Every row gives one point. Examples show where two turns around zero, p and q, send a point. Write where each new point lands after one turn and then the other. Backwards means that the second turn is done in reverse. Each puzzle has new turns, and all numbers are rounded.

Turn p:
[-0.44  0.31  0.11] -> [0.26 0.15 0.46]
[ 0.20  0.38 -0.22] -> [-0.42  0.10  0.22]
[-0.19 -0.61 -0.06] -> [ 0.35 -0.45 -0.30]
[-0.10  0.41  0.12] -> [-0.03  0.30  0.31]
[ 0.53 -0.48  0.05] -> [-0.17 -0.10 -0.69]
Turn q:
[ 0.32  0.29 -0.08] -> [ 0.17 -0.18 -0.36]
[ 0.47 -0.04  0.57] -> [ 0.63  0.36 -0.14]
[-0.52  0.09 -0.28] -> [-0.59 -0.07  0.08]
[-0.27 -0.35 -0.21] -> [-0.21 -0.11  0.43]
Where do these land?
q, then p: [ 0.06 -0.30 -0.56] -> [ 0.43 -0.09 -0.46]
p, then q: [-0.56  0.41  0.31] -> [ 0.46  0.36 -0.48]
q, then p: [ 0.26 -0.15  0.41] -> [-0.40  0.30 -0.08]
p, then q backwards: [ 0.25  0.04 -0.16] -> [-0.22  0.15 -0.13]

Turn p:
[ 0.39 -0.41 -0.17 -0.36  0.33  0.39] -> [ 0.42  0.08 -0.38 -0.49  0.28 -0.32]
[ 0.08  0.26 -0.46  0.05 -0.30 -0.28] -> [ 0.28 -0.31  0.46  0.24  0.05  0.12]
[-0.32  0.26 -0.09  0.36  0.20 -0.37] -> [-0.48 -0.39  0.26  0.17 -0.06 -0.02]
[ 0.11 -0.73  0.09  0.10 -0.42  0.80] -> [ 0.58  0.19 -0.96  0.06 -0.25  0.18]
[-0.34 -0.46  0.40 -0.03 -0.49 -0.18] -> [-0.09  0.19 -0.20 -0.10 -0.38  0.72]
[ 0.36  0.46 -0.03 -0.03  0.13 -0.12] -> [-0.02  0.11  0.35  0.18  0.38 -0.24]
[ 0.36  0.04  0.05  0.00  0.23 -0.07] -> [-0.04  0.06  0.00 -0.05  0.41 -0.11]
[-0.64  0.57  0.20 -0.09  0.34 -0.17] -> [-0.65  0.06  0.46 -0.03 -0.43 -0.33]
Turn q:
[-0.37  0.29 -0.21 -0.38  0.01 -0.08] -> [ 0.44  0.05 -0.36 -0.31 -0.05  0.00]
[-0.22 -0.22  0.29 -0.37  0.47 -0.18] -> [ 0.02 -0.25 -0.03 -0.35 -0.05  0.62]
[-0.13  0.58  0.48  0.00 -0.33 -0.05] -> [ 0.22  0.21 -0.27  0.38 -0.62  0.06]
[ 0.04 -0.57 -0.64 -0.01 -0.39 -0.50] -> [ 0.33 -0.67  0.31 -0.03  0.47 -0.50]
[-0.05 -0.42 -0.44  0.46 -0.38  0.19] -> [-0.13 -0.15  0.00  0.36  0.62 -0.46]
[ 0.25  0.22 -0.11  0.45  0.44  0.25] -> [-0.64  0.30 -0.04 -0.19 -0.05 -0.20]
[-0.03  0.29  0.54  0.40 -0.30 -0.12] -> [-0.15 -0.03 -0.16  0.57 -0.51  0.00]
[ 0.16  0.18  0.34 -0.47 -0.07  0.18] -> [ 0.30  0.36  0.19  0.02 -0.23  0.35]
[ 0.36 -0.36 -0.26 -0.09  0.56  0.32] -> [-0.38  0.19  0.38 -0.47  0.43  0.14]
Where do these land?
q, then p backwards: [-0.71  0.45 -0.24 -0.51  0.47  0.01] -> [ 0.09 -0.99  0.10 -0.36  0.05  0.32]
q, then p: [-0.27  0.32 -0.26 -0.37  0.48  0.33] -> [ 0.39  0.14  0.49 -0.21 -0.05 -0.51]
p, then q: [ 0.62  0.09  0.15  0.17 -0.29 -0.32] -> [-0.65  0.35 -0.13 -0.20 -0.05  0.16]
q, then p backwards: [-0.42 -0.02  0.32  0.45  0.22  0.17] -> [-0.11 -0.26  0.40  0.57  0.05  0.00]
p, then q: [ 0.07 -0.03  0.01  0.19 -0.20  0.54] -> [-0.13 -0.06  0.11 -0.01 -0.01 -0.58]
q, then p: [-0.13 -0.22 -0.23  0.46  0.14  0.00] -> [-0.25 -0.38  0.00 -0.33 -0.19  0.02]
q, then p backwards: [ 0.54 -0.44  0.24 -0.14 -0.21 -0.23] -> [-0.09  0.47 -0.35 -0.05 -0.26 -0.48]
p, then q backwards: [ 0.32 -0.15  0.02 -0.24 -0.61 -0.48] -> [ 0.04 -0.37  0.35 -0.68  0.02  0.26]

Turn p:
[ 0.15  0.44  0.70  0.16 -0.23 -0.41  0.35  0.05 -0.36] -> [-0.41  0.46  0.06  0.79  0.30  0.14 -0.16  0.00  0.26]
[ 0.06  0.27 -0.03 -0.02 -0.66 -0.25 -0.05  0.20  0.35] -> [-0.31 -0.13 -0.29  0.06  0.33  0.24  0.27  0.53  0.14]
[-0.29  0.01 -0.29  0.46 -0.02  0.35 -0.37 -0.11 -0.27] -> [ 0.49 -0.12 -0.33 -0.28  0.01  0.22 -0.25 -0.30  0.29]
[ 0.07 -0.39 -0.04  0.04  0.33 -0.10  0.00 -0.54  0.55] -> [-0.30 -0.36 -0.03 -0.18 -0.41  0.07 -0.11 -0.21 -0.63]
[-0.11  0.54 -0.28  0.08  0.28  0.45 -0.41  0.37 -0.26] -> [ 0.64 -0.14  0.39 -0.25  0.19  0.15 -0.25  0.10  0.52]
[-0.05  0.38 -0.22 -0.49 -0.18 -0.40  0.04  0.16 -0.48] -> [-0.10  0.41  0.09 -0.12  0.54 -0.42 -0.19  0.37  0.21]
[ 0.31 -0.10 -0.54 -0.03  0.44  0.14 -0.36  0.25 -0.18] -> [ 0.13 -0.16  0.37 -0.63 -0.20 -0.22 -0.06 -0.12  0.38]
[-0.20 -0.45 -0.16  0.15  0.42  0.70  0.37 -0.69  0.56] -> [ 0.37 -0.21  0.02 -0.26 -0.41  0.39  0.17 -0.57 -0.98]
[-0.06 -0.11  0.12  0.03 -0.33 -0.69  0.21  0.72  0.03] -> [-0.45 -0.20 -0.15  0.41  0.39 -0.48  0.43  0.15  0.39]
[ 0.46 -0.14  0.50 -0.10 -0.11  0.25  0.44 -0.37 -0.28] -> [-0.18  0.75  0.11  0.29 -0.37  0.23  0.13 -0.17 -0.21]
[-0.34 -0.45  0.25 -0.27  0.05 -0.05 -0.23 -0.05  0.33] -> [ 0.11 -0.32 -0.25  0.18 -0.37 -0.33  0.00  0.21 -0.36]
Turn q:
[ 0.02  0.60 -0.18  0.20 -0.75 -0.25  0.41 -0.17  0.14] -> [ 0.42 -0.05  0.41  0.47  0.21 -0.63  0.16 -0.02  0.50]
[-0.14 -0.49 -0.22 -0.20 -0.30 -0.01  0.03 -0.38  0.30] -> [ 0.05 -0.05  0.02  0.49  0.10  0.45 -0.16 -0.42  0.12]
[-0.20  0.27  0.24  0.26  0.38  0.19 -0.21  0.63  0.06] -> [-0.26  0.31 -0.28 -0.59 -0.03 -0.21 -0.17  0.42  0.15]
[-0.01 -0.47 -0.12 -0.13  0.40  0.07 -0.33 -0.76 -0.23] -> [-0.06 -0.29 -0.06 -0.19 -0.12  0.63  0.30 -0.65 -0.32]
[ 0.08  0.40  0.36 -0.15  0.38 -0.31  0.44  0.09  0.03] -> [ 0.01  0.40  0.12 -0.12  0.07 -0.57  0.00 -0.01 -0.49]
[-0.12 -0.67  0.22  0.64  0.11 -0.34 -0.15  0.36  0.15] -> [-0.43 -0.36 -0.17 -0.28  0.64  0.14 -0.60  0.09  0.01]
[-0.19 -0.13  0.13 -0.11  0.21 -0.37  0.03  0.16 -0.71] -> [ 0.45 -0.23 -0.28 -0.32  0.18  0.00 -0.02  0.17 -0.55]
[0.54 0.12 0.14 0.26 0.23 0.69 0.06 0.54 0.27] -> [-0.86  0.16 -0.10  0.01 -0.34 -0.21  0.12  0.57  0.14]
[ 0.18  0.02 -0.53 -0.30 -0.21 -0.48 -0.17 -0.21  0.42] -> [ 0.25 -0.15  0.49  0.28 -0.35  0.04 -0.47 -0.41  0.14]
[ 0.03  0.60  0.21 -0.28 -0.68  0.03  0.03 -0.14 -0.10] -> [ 0.53  0.28  0.47  0.25  0.04 -0.13  0.41  0.29  0.26]
[-0.19 -0.24 -0.24 -0.17  0.23  0.79 -0.14 -0.12 -0.33] -> [-0.10 -0.01 -0.63 -0.01 -0.39  0.48  0.45 -0.02  0.05]
Where do these land?
p, then q: [-0.08  0.04 -0.37 -0.15  0.14 -0.35  0.36 -0.37  0.00] -> [ 0.41  0.06 -0.16 -0.40 -0.09  0.11  0.14 -0.20 -0.36]
q, then p backwards: [ 0.07  0.03 -0.23  0.23  0.13  0.17  0.17  0.99 -0.08] -> [-0.13 -0.16  0.12 -0.42 -0.34 -0.50 -0.75 -0.11  0.00]
p, then q: [ 0.00 -0.40 -0.02 -0.64  0.09  0.35 -0.41 -0.09 -0.19] -> [ 0.43 -0.13  0.53  0.24 -0.11 -0.13 -0.22  0.54 -0.05]
q, then p backwards: [-0.23  0.19 -0.32  0.28 -0.05  0.51  0.02 -0.10  0.01] -> [ 0.15 -0.35 -0.01  0.32 -0.34 -0.05 -0.15  0.36 -0.17]
q, then p: [-0.43  0.34  0.27 -0.21 -0.33  0.28 -0.09 -0.51 -0.20] -> [-0.22  0.26  0.61  0.04  0.13  0.48  0.25 -0.14 -0.31]
q, then p: [ 0.15 -0.12 -0.12  0.27  0.07  0.18  0.24  0.07  0.24] -> [ 0.06 -0.32 -0.29  0.01  0.19 -0.10 -0.10 -0.14 -0.10]
p, then q: [-0.25 -0.93 -0.33  0.35  0.06 -1.14  0.03  0.29 -0.05] -> [ 0.60 -0.36 -0.17  0.10  0.36  0.10 -0.74 -1.15 -0.12]
p, then q: [-0.41 -0.34  0.28 -0.31  0.10 -0.22 -0.24  0.39  0.36] -> [-0.01 -0.57 -0.05  0.11  0.41 -0.07 -0.53  0.18 -0.15]
p, then q: [ 0.83  0.38  0.12  0.10 -0.39  0.01  0.16  0.02  0.09] -> [-0.09  0.76 -0.43  0.04  0.08 -0.17  0.20  0.14  0.42]
p, then q: [ 0.25  0.55 -0.31  0.13  0.08  0.26 -0.35 -0.32 -0.06] -> [-0.17  0.46  0.09 -0.08 -0.42  0.50  0.15  0.26  0.07]
p, then q: [ 0.08  0.26  1.03 -0.05  0.09 -0.05  0.10 -0.38 -0.12] -> [-0.09 -0.28  0.03 -0.55  0.32 -0.14  0.37  0.33  0.74]
